Each wall is flat, endless, passes through zero and stands at right angles to its row. A trip goes straight from one point to another. List the walls that it crosses, first one first.

Walls:
(1): [-32 -16   6]
(2): [ 4  0 -7]
(3): [-12   7  24]
(4): [-35  18   4]
Trips:
[ 9 -2  3] to [13  9 -9] => none
[  2  17 -15] to [  5  13 -22] => 4
[ 21 -27   7] to [-21 -14  37] => 2, 1, 3, 4
[  9  -4 -22] to [-14  14   5] => 4, 1, 3, 2
[ 15 -15  32] to [ 2 -6 18] => 1
[-37 -29 -33] to [-25  -6   7] => 2, 3
[ 8 10 17] to [ 39 -19 -20] => 2, 3
[ 1 28 17] to [-41  25   0] => 1
[ 32 -19  -3] to [49 12  3] => none
[  1   9 -18] to [ 18  -4 -21] => 4

Walls:
(1): [-14 -16 -42  37   9  -6   7  40   7   4 -17 -13 -11 -15]
(2): [-14   1 -14 -25   1   8  11   8 -10  12   5 -14   3  24]
(3): [ -3  26   9  31 -30  14  12 -35 -35   7  31  60 -24  13]
(4): [-13  -9 -19 -19  31   9   9   5  43 -33 -28  13 -11  -3]
(5): [ -1  -4  19   3  -1  14  19  -5  -8 -18  14  -8  18  -5]
(6): [ -2 -30 -12 -17   9  12   9 -21  -5   2  -3  25 -15   7]
(7): [-13  -5  17 -18 -40 -11  10   5  24 -30  39 -26  -4  12]
(8): [-19  11  -4   6  12  33  -7  11  21  10 -21 -24  18  20]
Trips:
[ 29 -46  14  29 -27   7   7   9 -39 -38 -17   7 -22  -4] to [-26  19  -2  -8 -23  12   5  39 -12 -11  22   0   8  -6] => 6, 2, 8
[ 56  24  -2   8  -7   5 -11  25 -23  26  -3 -18 -14 -20] to [ -5  16  -8  15   6 -15  16  27  21 -21 -38  33  -8  -1] => 4, 8
[ -2 -18  17  18 -11 -19 -16  -6  10 -26  -7  18  14  -1] to [ 12 -33  15 -15   5  21  26  -7   5  11 -18 -13  38 -18] => 3, 6, 8, 7, 2

Walls:
(1): [  1   5   3   3   9   3   7  35  12 -17  -2 -22 -23  11  -7  -4 -12 -28
  28  -3  -6   2  -7   9   5   3 -21   3   0  -5   1  18 -18 -10   0  -5
  31  10  24 -11   0  -1 -27   5 -27 -14 -13   0]
(2): [ -3 -10   8  15  24  17 -17  -5  10  -6 -29 -12   0   7  27   2 -37   0
  -8   9  19 -11  -3 -15 -17  -1   8  -1   4  -4 -17 -34  11 -10 -12  12
 -28   8  -1  18  -1   1  13  21  26   8 -15  -8]
(3): [ 16   8  -6  -4  -8 -14   0 -13  11  13 -11  24  12   1  -4  -5 -23   5
  -2  -5  -8  -7 -13   9   0  -4   2   1  -9 -20 -15   9 -26  17  -3 -13
  17   1  -8   7   9  21 -20   0 -11   2  39  -6]
(4): [ 11   3 -17 -16  16  12  17   7   6  19 -19 -23 -18  13  31  -2 -14  -5
   0   4 -25   5  -5   8 -13   3 -11  15   5  -3  -4 -25  -3  28 -10 -10
  30   7  -9  14   5   4  11  13   0 -23   2  30]
(5): [-10  -6  24  -4  -3  44   4  -4  -4  35   4  15   8  13 -12  17   4   2
 -17 -18  -5 -14   8 -10  -1 -19 -43  14  18  -1  18  14   9  -9 -25  -2
 -33 -12 -13  10 -22  -6 -23   1   7   5   0  -6]
(6): [-18   1  13  26   5  17 -25  21 -17  -8   9  -7 -20   9   3  14 -13 -27
 -10  19 -17   9   4  40   5   0 -23 -16  20  -2  14  27  -1  -6  -1  -2
  -2   7   6  -3  31   1 -35  24  17   1  -9  26]
(7): [ -3   5  24  23  -8  29   5   7   6   1  15 -27 -24  -6 -11  -5  -1 -11
  10   5 -30   0   1  -4  22  28  14   1  15   2  17  20   0  16  36  16
 -16   1   7  17  25   1  15  -5   9 -13  19  26]
Trips:
[ 21   0 -22   2   9   1  -3 -34  13 -13 -17   5 -12  -2  -5  17   7  12
   7   7   1 -21  -1 -37   3 -13  11 -16  20   0 -32  -6  16  14  -2  16
   5 -25 -10  16  -8 -13   3  17  14  10   4  10] to [-24   9   9   6  18  16   3  23  18 -17 -26  -9 -19  -3  34  -5 -28  -7
   6   6  18  -3   9  -1  11 -14  -5  -2   5  14  -9  10  -4  17  15  15
  48  -6  20 -33  14  -8  18   7 -12   7 -20  11] => 3, 1, 7, 6
[ 32 -14   4  11  -1  -8 -28  44  14   0  17  -3  12   0 -25 -17 -24   2
  14   0  19  31  -6  10 -31  -7  -8  -9 -16 -25 -18  -2  33  -8 -15  11
  -6 -14 -21  -8  24  -5  -4 -47  14  -6  17  21] to [ -8   2  21  10  -2   1 -24  17   4 -26 -21 -11  11 -12  -9   0  -2   5
 -22 -23  26 -31 -11 -17 -19  -8   8  -6 -18  -9  -3  -9 -11   8  -8  27
  20  16   1   8   1 -22 -13  24  -2 -17   7 -34] => 6
[ 12  -2   5  19   1  12  -7  26  35 -24 -23   4 -15 -12  27  -9 -27 -15
 -24  27  17 -13  13   4   6 -14  -5 -19   4  19  10  -1   1  17 -14   7
  14 -27   2  -3  14  14   3   4  -8 -10   6  -4] to [ 17  -8 -23   0   7  -9 -36  -3   5 -29  20  20   3   4   5  -6 -22  13
 -10   6  13   3  -6 -13  14   0  19 -27 -26 -25  12  30  -6  24  -1  14
   6  16  23 -17  30  -4 -12 -15  40 -28  -9 -11] => 4, 1
[ 19 -26 -10 -29   8 -18   3  28  50  29 -22   1   6   0   3   9  -6  16
  13  -7  -1  16 -17  25  15   9 -10  -2  31 -23  11 -25 -12 -25   7  26
   8   7  -9 -16  10 -20   1   9   5 -19  17 -43] to [  7  -7  -8   9 -23  17  17  60   2  -5 -17 -20   2 -16  17  -3 -41  14
 -24  16  -5   0 -14   1  27 -13  24 -25 -10  12   4  10   7  -2   0  -7
 -34  18 -11  -9   7   4  11  15 -10  10  13  16] => 7, 6, 3
[ -4   4   1  12  -4   9 -10   2  -5  12   0 -11  -2 -28  11   0 -18   3
  -9  24  -8   5  13   1  14  10  25  -6   1  -9  12  -4 -16  -7   9   4
   7  -3  28   6 -19 -19   3 -11  -6   6  -1   2] to [-20 -11  18   0  -8   7  -5 -15   0  29  -7  27  -7 -31   7 -10  12  17
   2  -5 -23 -23  14   8  -7 -17  -2  14  15   2 -23  -3  16   7 -13 -18
   7  11  34 -23   5  10 -19  -1  -8  -4 -24  17] => 1, 2, 5, 4, 7, 3

Walls:
(1): [-22 -39 -27  13 -16   8   8  -1   1  -1  -6  -9 -13  12 -13 -17 -10   2
  -9 -20  14  20  17   5  -6   8  -8 -17 -20   3  -6  -6 -20  24   5  -9
  -5   7 -14  20 -20   1   1  -3  -2  40   3 -27]
(2): [-23  28 -10 -11 -13 -11 -16  -6 -39  14   7   7   0   5   1  -6  10 -11
   4 -37  40  -5  -9  15 -23  20  20  28  -8 -13  11   8 -14  18   2 -29
   1  23   3 -33  12  -8   3  -7 -44  -3   3  -9]
(3): [ -9 -13 -19   4   3  18  -6  11 -15  33  -2  13  -6   9 -34  -3   9 -35
 -25   3   1  10 -32 -15 -17  22 -11  -5 -10 -22 -12  -4  12 -21 -21   7
  -3  15  -1  -5   4  -8  -3  -6 -18   3 -15  25]
(4): [ -2 -28  -2  -6  -7  17   3  21   6 -14   1  -1  -7 -31 -35  -9   1  19
  16  16  -6  37   0 -26 -21  10 -28  20  14 -11  -4   4  14 -14  -5  -3
  11   9 -10   3 -35  24  -9 -22  14  -1   5 -27]
(5): [  0   7 -25 -15   9  34  -3  14  -1  -2   3  -4  10  -9   8   2 -41  -1
  12  -3  -3  28   3   7 -23   6 -11 -15   0 -14  19 -11  26  25  42 -17
   7 -17   6  -2 -10  -7 -30   1  12  -5   6   2]
(6): [ 10  -7   9   1 -14  -4 -18  -9 -16   4   3  -3  36  -8   5  -8  -9  13
 -16  -6  -2   0   9  -2   1   3  16  -1  -2  -2   9  18  13  13  16  33
  -9  15  22  28  -3   8  12  11  -6 -31  15  28]
(7): [ 22  14 -11  29   5  -9   9  -2 -30 -16   9  -5  14  29  -9  10  15  36
  13 -22 -11  22 -12  -5  -6   3   3   3 -13  -6   7  15  13   5  34  10
  21 -12  -3 -14   0   9  12  28  14  24 -11  11]
(8): [ -3  27  15  -7   5   6 -19 -10   3  12  12  -4   7 -25   9  34  28   0
  13 -25  19 -21  18   6 -16   6   3  18  29  30   3 -11  -8  27   6   3
 -33  28   8 -13 -25   4  13 -18 -19 -10 -13 -19]
Trips:
[-13 -21  10  -8  -1  -3  -1 -36   5  -6 -18 -23  20   4  20  27   1  23
  -9  -4  15  24  13  -1  -2  -8   8  17  14 -38  -3 -15  21 -21  11   0
 -25  16  -5  30 -15  -7  -9  25   0  26   5  -3] to [ -3   3 -25 -17  -1  -6  21  53   9   4  -3   8 -30 -21  16  14  20  56
  -2   5 -21  -7   3   1   5   1  27  -3  10  -3 -13  17  -6 -41 -12 -11
  24 -12  30  -3 -10  12  13   1   5 -14   7  33] => 8, 5, 1, 6
[-14 -28 -12   5 -10  15  23 -14 -12   2 -11 -13 -10  -1  -1 -10  -4   4
 -24  20 -23   3   5 -18   5  -6   2  -6  15 -25   1 -14  11 -17 -10  15
 -13  12  16  12  15  11  10 -12  33  -7  -6  -3] to [ 11   3   8   3  -5  -5  15  -1 -11  -8   6   6  -6 -24  11 -15  -8 -11
  15  14 -17  11 -17  -8  34 -11   8 -20   7 -13 -21  -1 -18   6 -28  14
 -30  -3 -32  -3   0  -7  10   8 -18 -23 -18 -23] => 1, 6, 3, 4
[ -7  13 -26   3 -14   5   3 -37  18  17   0   0  19  -8  11  -9  -7 -60
 -24  -5  15   0  25   0   1   2   7   1   4   4   2  16  10  11   9 -19
 -22   6  -1  12  11   2  -1   0  14 -14  11  15] to [  0  -2 -23  -9  15  -8  17 -12  15  14  19   0   0   3   9  24  -9  15
  -7 -21  -3   6  20   1  15 -11  17   9  22  -5 -28   6   8  -2  19   4
  -8 -30 -50  11  20  37   7 -13 -10 -20   3  -2] => 3, 2, 1, 7
[  5  17 -19 -26  37  13 -14  23   9  -1 -30  -9 -10  11 -12   4   2   2
 -10  -3  21  13  33  -6  11  -9 -17   0  -7   3 -11  25   2  -1   7  -4
  -9  10 -10  41  -9  18   3  18   0   1  31   5] to [ 14   8  -5  -8 -18  19 -16  22   1 -15  23   7  -2  35 -11 -17  -9   7
  29  32 -17   2  -5  12  -8  -5   0  13  13   8   0 -19 -18 -17  21   8
 -10 -26 -39   4  14   6  -3  -1   2   9  12 -29] => 6, 7
